Each row of a before or after table is a point. The points were changed in one or more steps. Then noise was added and the rows were shuffled. The steps act on how far a point lies along the listed directions, d1 being the first. What was done? A step turns or swaps two directions, mirrors them in a line or flattens them onto one, adds a multiple of one to another, or multiplies one. Angles are multiples of 10 degrees, from the lower direction toward the higher: turns from -170 to 170, lines from 10 to 170 but not 90. Use the fewest steps. Two steps may share a direction if one is a turn and the other turns, adds or multiplies; they go together, in the order done. Otherwise the lowest direction goes first.

Directions:
(1): +1.27	+1.69
(2): -1.69	+1.27
Before (8 x 2)
-0.11	+0.37
-0.20	+0.68
-0.60	+0.25
+0.44	-0.28
+0.38	+0.46
+0.05	+0.41
+0.16	-0.77
+0.53	+0.15
After (8 x 2)
+0.04	-0.75
-0.07	+0.71
+0.36	-0.39
+0.56	+0.07
+0.49	+0.36
-0.06	+0.40
+0.11	+0.37
-0.54	+0.36
Steps: turn d1 and d2 by -10 degrees

Directions:
(1): -0.11	-3.00	+0.42	+0.56	+1.70	-2.34	+0.15	-0.10
(2): +0.13	-1.92	+0.95	-1.50	+0.18	+2.52	+0.75	-2.03
Before (8 x 8)
-0.09	+0.52	-0.22	+0.52	-0.25	-0.43	-0.17	+0.30
-0.27	-0.62	+0.05	+0.17	+0.01	+0.18	+0.28	-0.35
+0.14	+1.00	-0.30	+0.22	-0.17	-0.83	-0.33	+0.76
+0.01	-0.34	+0.18	-0.76	-0.41	+1.23	+0.19	-0.61
-0.02	-0.67	+0.21	+0.15	+0.50	-1.13	-0.09	-0.13
-0.23	+0.14	-0.14	+0.25	+0.37	-0.73	-0.25	+0.42
+0.13	+0.92	+0.16	-0.11	-0.24	+0.46	+0.03	+0.32
-0.04	-0.22	-0.13	+0.36	+0.23	-0.50	-0.23	+0.11
After (8 x 8)
+0.00	+0.04	-0.02	+0.39	+0.28	-1.29	-0.31	+0.32
-0.05	+0.75	-0.18	+0.29	-0.40	+0.02	-0.11	+0.15
+0.19	+1.33	-0.26	-0.14	-0.47	+0.03	-0.23	+0.52
-0.30	-0.60	-0.01	+0.35	+0.08	-0.19	+0.25	-0.17
+0.08	+0.48	+0.31	-0.29	-0.22	+0.85	+0.19	-0.03
-0.04	-1.14	+0.30	-0.61	+0.06	+0.69	+0.24	-0.68
-0.07	+0.17	-0.23	+0.40	+0.03	-0.45	-0.32	+0.28
-0.17	+0.62	-0.24	+0.14	+0.08	-0.46	-0.33	+0.45
Steps: turn d1 and d2 by -40 degrees

Directions:
(1): +2.71	+2.11	+2.58	+0.53	-0.17	-1.34	-0.45	-0.93	+1.56	+0.69	+1.79	+1.03	+0.02	-1.61
(2): +1.91	-2.01	+0.22	+2.11	+2.05	+0.58	+1.17	-0.59	+0.39	+0.47	-1.03	+1.09	-3.04	+1.02
(3): +0.12	+0.03	+0.25	-0.73	-1.36	-1.10	+0.73	+0.04	+0.68	-0.71	+2.56	-0.13	-0.75	+4.36
(4): +1.65	+0.85	-3.02	+1.08	+1.32	-0.58	-1.27	-0.53	-1.66	-2.81	+1.61	+0.51	+0.29	-0.30
(5): -0.41	+0.55	+2.64	-0.16	+2.05	+0.16	-0.15	-2.68	-0.86	-2.00	-1.46	-1.08	+1.50	+1.45
Before (9 x 14)
-0.75	-0.03	-1.15	+0.01	+0.14	-0.02	-0.14	+0.32	-0.55	-0.86	+0.19	-0.21	+0.53	+0.03
-0.69	+0.11	+0.09	-0.23	-0.09	-0.03	+0.15	+0.00	-0.15	-0.16	+0.18	-0.49	+0.60	+0.47
+0.59	+0.73	-0.01	+0.18	+0.24	-0.51	-0.78	-0.19	-0.34	-0.27	+0.52	+0.23	+0.31	-0.02
+0.21	+0.46	-1.06	+0.19	+0.36	-0.06	-0.48	-0.08	-0.56	-0.61	+0.06	+0.22	+0.05	-0.56
+0.32	+0.26	+1.25	+0.16	+0.35	-0.04	-0.08	-0.18	+0.39	+0.67	-0.65	+0.07	-0.20	-1.07
+0.81	-0.08	-0.05	+0.83	+0.81	-0.30	-0.11	-0.55	+0.07	-0.17	+0.17	+0.70	-0.69	-0.21
+0.28	+0.38	+0.00	-0.38	-0.76	-0.07	-0.18	+0.04	+0.11	-0.18	+0.95	-0.10	+0.23	+0.57
-0.54	+0.32	-0.37	-0.10	-0.06	-0.22	-0.31	+0.09	-0.25	-1.17	+0.51	-0.29	+0.43	+0.49
-0.29	+0.58	+0.29	-0.43	-0.73	+0.23	-0.11	+0.00	+0.56	+0.37	-0.17	-0.26	+0.12	-0.53
After (9 x 14)
+0.59	+0.05	+0.21	+0.47	+0.89	-0.15	-0.46	-0.53	-0.40	-0.23	-0.20	+0.28	-0.25	+0.56
+0.64	-0.55	-0.91	+0.88	+0.31	-0.10	+0.41	+0.50	+0.30	-0.08	+0.54	+0.65	-1.14	+0.14
-1.22	+1.30	-0.09	-1.02	-0.48	-0.48	-1.08	-0.17	-0.47	-0.75	+0.30	-0.53	+2.02	-0.81
-0.89	+1.06	+0.98	-1.21	-0.58	-0.54	-0.54	-0.27	+0.09	-0.29	+0.30	-0.89	+1.13	+0.54
+1.11	-0.84	-0.07	+1.42	+1.03	+0.08	+0.23	+0.04	+0.57	-0.21	-0.06	+0.72	-1.71	+0.03
+1.02	-1.30	+0.04	+1.18	+1.28	+0.87	+0.48	-0.51	-0.13	+0.05	-0.98	+0.43	-1.40	+0.28
+0.24	-0.37	+0.27	+0.24	+0.19	+0.46	+0.39	-0.43	+0.50	-0.04	-0.42	-0.08	-1.07	+0.99
+0.15	+0.34	-0.80	-0.07	-0.06	-0.11	-0.32	+0.04	-0.25	-0.65	+0.56	+0.07	-0.20	+0.35
+0.92	-0.59	+0.17	+1.11	+0.69	+0.14	+0.55	+0.00	+0.38	+0.63	+0.11	+0.51	-1.20	+0.15
Steps: swap d1 and d5; turn d2 and d3 by -150 degrees; multiply d2 by 2.5; multiply d4 by 0.7

Directions:
(1): -1.50	+1.28	-1.78	-0.33	-1.22	-1.98	+1.23	-1.06	-3.03	-2.81	+0.03	-0.79	+1.73	+0.34	+1.27	-1.11	-0.21	+1.27	+0.55	-0.95	+0.16	+2.81	+0.07	-2.02
(2): -0.61	+1.47	+1.17	+0.80	+0.35	-0.20	-0.89	-1.31	+0.81	+1.20	+1.46	-1.07	-1.12	+2.47	+0.67	+1.95	+2.17	+4.16	+1.06	-0.44	-2.13	-0.22	+0.94	-0.86
(3): +0.90	+1.18	+0.34	-2.25	+0.76	-0.65	+0.45	-1.56	-0.77	+2.53	+0.64	+0.72	+1.09	+0.06	-3.49	-0.19	+0.47	+1.38	+0.22	-1.21	+1.76	+1.33	-3.47	+0.96
(4): +0.23	+2.41	+1.31	+0.40	-0.32	-1.46	-0.82	-1.48	-0.63	+0.62	-1.23	+1.07	+0.32	-3.11	+0.59	+0.79	-3.03	+1.49	+0.13	+1.28	+0.31	-3.00	-0.34	-2.10
Before (8 x 24)
-0.24	-0.78	-0.68	-0.53	-0.01	+0.10	+0.57	+0.18	-0.31	-0.40	+0.24	-0.23	+0.26	+0.67	-0.63	-0.59	+0.94	-0.45	+0.01	-1.00	+0.34	+1.35	-0.30	+0.23
+0.12	+0.30	+0.13	-0.84	+0.20	-0.28	+0.14	-0.54	-0.19	+0.77	+0.32	+0.18	+0.17	+0.13	-0.67	-0.09	+0.26	+0.85	-0.08	-0.17	+0.30	+0.04	-1.02	+0.21
-0.16	-0.63	+0.03	+0.22	-0.47	+0.04	-0.18	+0.52	+0.12	-0.95	-0.63	+0.51	+0.20	-1.59	+0.64	-0.21	-1.17	-2.03	-0.60	+0.73	+0.49	-1.36	+0.59	+0.03
+0.11	-0.02	+0.27	-0.10	+0.05	-0.23	+0.12	-0.50	-0.23	-0.12	+0.02	+0.14	+0.03	+0.43	-0.49	+0.06	+0.21	+0.20	+0.44	-0.27	+0.09	+0.72	-0.17	+0.25
+0.11	+0.25	+0.00	-0.05	-0.13	-0.29	-0.01	-0.26	-0.45	+0.07	-0.19	-0.10	+0.47	-0.01	-0.27	-0.15	-0.30	+0.54	+0.01	-0.08	+0.30	+0.10	-0.26	-0.29
+0.01	-0.11	-0.36	+0.31	-0.25	+0.12	+0.22	-0.13	-0.18	-0.22	-0.11	+0.10	+0.23	-0.07	+0.45	-0.05	-0.20	-0.53	+0.21	+0.18	-0.17	+0.14	+0.44	-0.17
+0.08	+0.18	-0.22	+0.11	-0.14	+0.29	+0.04	+0.30	-0.01	-0.50	-0.08	+0.04	+0.38	-0.61	+0.28	-0.17	-0.49	-0.32	-0.21	+0.18	+0.17	-0.05	+0.27	-0.17
-0.06	+0.58	+0.04	-0.51	-0.11	-0.64	+0.09	-0.82	-0.71	+0.23	-0.23	+0.26	+0.78	-0.60	-0.49	-0.24	-0.44	+0.65	+0.28	-0.16	+0.43	+0.06	-0.78	-0.80
After (8 x 24)
+0.22	-0.11	-0.29	-1.45	+0.37	-0.16	+0.49	-0.50	-0.38	+0.98	+0.74	+0.04	+0.47	+0.92	-1.53	-0.56	+1.12	+0.67	-0.03	-0.81	+0.74	+1.31	-1.71	+0.97
+0.05	-0.11	+1.18	+0.87	-0.24	+0.29	-0.98	+0.25	+1.15	-0.02	-0.62	+0.62	-0.53	-1.78	+1.07	+0.90	-1.35	-1.05	-0.53	+1.32	-0.29	-3.01	+1.24	-0.31
+0.06	-0.10	-0.12	+0.57	-0.30	+0.18	-0.07	-0.06	+0.10	-0.19	-0.29	+0.27	+0.10	-0.47	+0.65	+0.17	-0.60	-0.67	+0.14	+0.49	-0.26	-0.49	+0.62	-0.35
-0.07	-1.37	-0.64	-0.46	+0.01	+0.59	+0.50	+0.71	+0.20	-0.39	+0.22	-0.15	+0.02	+0.64	-0.66	-0.61	+1.04	-1.14	-0.17	-0.84	+0.40	+1.11	-0.18	+0.68
+0.32	-0.01	-0.12	-1.16	+0.22	-0.24	+0.33	-0.55	-0.53	+0.89	-0.02	+0.40	+0.93	-0.24	-1.69	-0.64	+0.09	-0.02	+0.09	-0.57	+1.11	+0.80	-1.73	+0.18
+0.20	+0.26	+0.11	+0.23	-0.02	+0.45	-0.16	+0.33	+0.35	-0.16	-0.30	+0.20	+0.12	-0.85	+0.31	+0.08	-0.62	-0.28	-0.22	+0.42	+0.08	-0.64	+0.35	-0.07
+0.26	-0.02	-0.07	-0.43	-0.01	-0.15	+0.15	-0.10	-0.35	+0.29	-0.12	+0.05	+0.51	+0.07	-0.88	-0.32	-0.09	+0.18	-0.06	-0.28	+0.65	+0.41	-0.75	+0.17
+0.16	-0.24	+0.06	-0.34	+0.07	-0.13	+0.20	-0.30	-0.29	-0.15	+0.06	+0.16	+0.15	+0.48	-0.71	-0.14	+0.38	-0.15	+0.37	-0.43	+0.28	+1.08	-0.34	+0.54
Steps: turn d1 and d2 by -60 degrees; multiply d3 by 2; turn d3 and d4 by -30 degrees
